Each point is reached from the start by the listed moves, each made once or not at all, plus a little noise. Say if it took an odd or an even number of moves. Then give how often each move was made.

Moves:
(1): [0.034 -0.008 0.014 -0.021]
(2): [0.017 0.065 -0.022 0.015]
Start: [-0.004 0.017 -0.012 0.027]
Points:
[0.018 0.090 -0.033 0.041] -> odd (0, 1)
[0.050 0.074 -0.020 0.028] -> even (1, 1)

Moves:
(1): [0.062 -0.026 -0.017 -0.006 0.000 0.004 0.015 0.032 0.009 -0.013 0.005 -0.019]
(2): [0.018 0.054 -0.002 0.008 0.021 -0.005 0.003 -0.004 0.006 -0.005 0.011 -0.008]
(3): [0.023 -0.023 0.089 0.009 -0.015 0.028 -0.003 0.011 -0.008 0.020 0.005 0.007]
(4): [-0.008 -0.023 -0.003 0.061 0.019 0.011 0.000 0.001 -0.005 0.015 0.010 0.020]
(5): [0.001 -0.011 0.017 -0.029 0.064 0.001 0.006 0.000 0.024 0.011 0.013 0.010]
(6): [0.004 0.015 -0.009 -0.007 -0.002 0.050 -0.011 0.008 -0.007 -0.004 -0.014 0.001]
(7): [-0.014 0.003 -0.009 0.003 -0.018 -0.003 0.073 -0.009 0.003 0.008 0.000 0.015]
(8): [-0.035 0.016 0.019 -0.010 -0.004 -0.033 0.002 0.080 0.008 -0.011 -0.009 -0.012]
(9): [0.004 -0.016 0.006 0.008 -0.004 0.000 0.002 -0.011 0.056 -0.020 -0.015 0.012]
Start: [0.006 -0.042 0.006 -0.014 0.004 -0.014 0.001 -0.010 0.007 -0.002 -0.022 -0.055]
Points:
[0.009 -0.037 0.115 0.066 0.024 -0.015 0.003 0.068 0.067 0.003 -0.022 -0.039] -> odd (0, 1, 1, 1, 0, 0, 0, 1, 1)
[0.041 -0.075 0.086 -0.020 -0.031 -0.017 0.088 0.104 0.015 0.007 -0.021 -0.062] -> even (1, 0, 1, 0, 0, 0, 1, 1, 0)
[0.093 -0.075 0.069 0.069 0.010 0.019 0.091 0.010 0.071 0.001 -0.008 -0.030] -> even (1, 1, 1, 1, 0, 0, 1, 0, 1)
[-0.013 -0.069 0.110 0.047 0.006 -0.008 -0.002 0.085 0.001 0.023 -0.013 -0.040] -> odd (0, 0, 1, 1, 0, 0, 0, 1, 0)
[0.023 -0.046 0.010 -0.063 0.050 0.008 0.089 0.103 0.046 -0.010 -0.029 -0.060] -> odd (1, 0, 0, 0, 1, 1, 1, 1, 0)
[0.096 -0.060 0.060 0.065 0.002 0.072 0.082 0.014 0.063 0.003 -0.020 -0.026] -> odd (1, 1, 1, 1, 0, 1, 1, 0, 1)
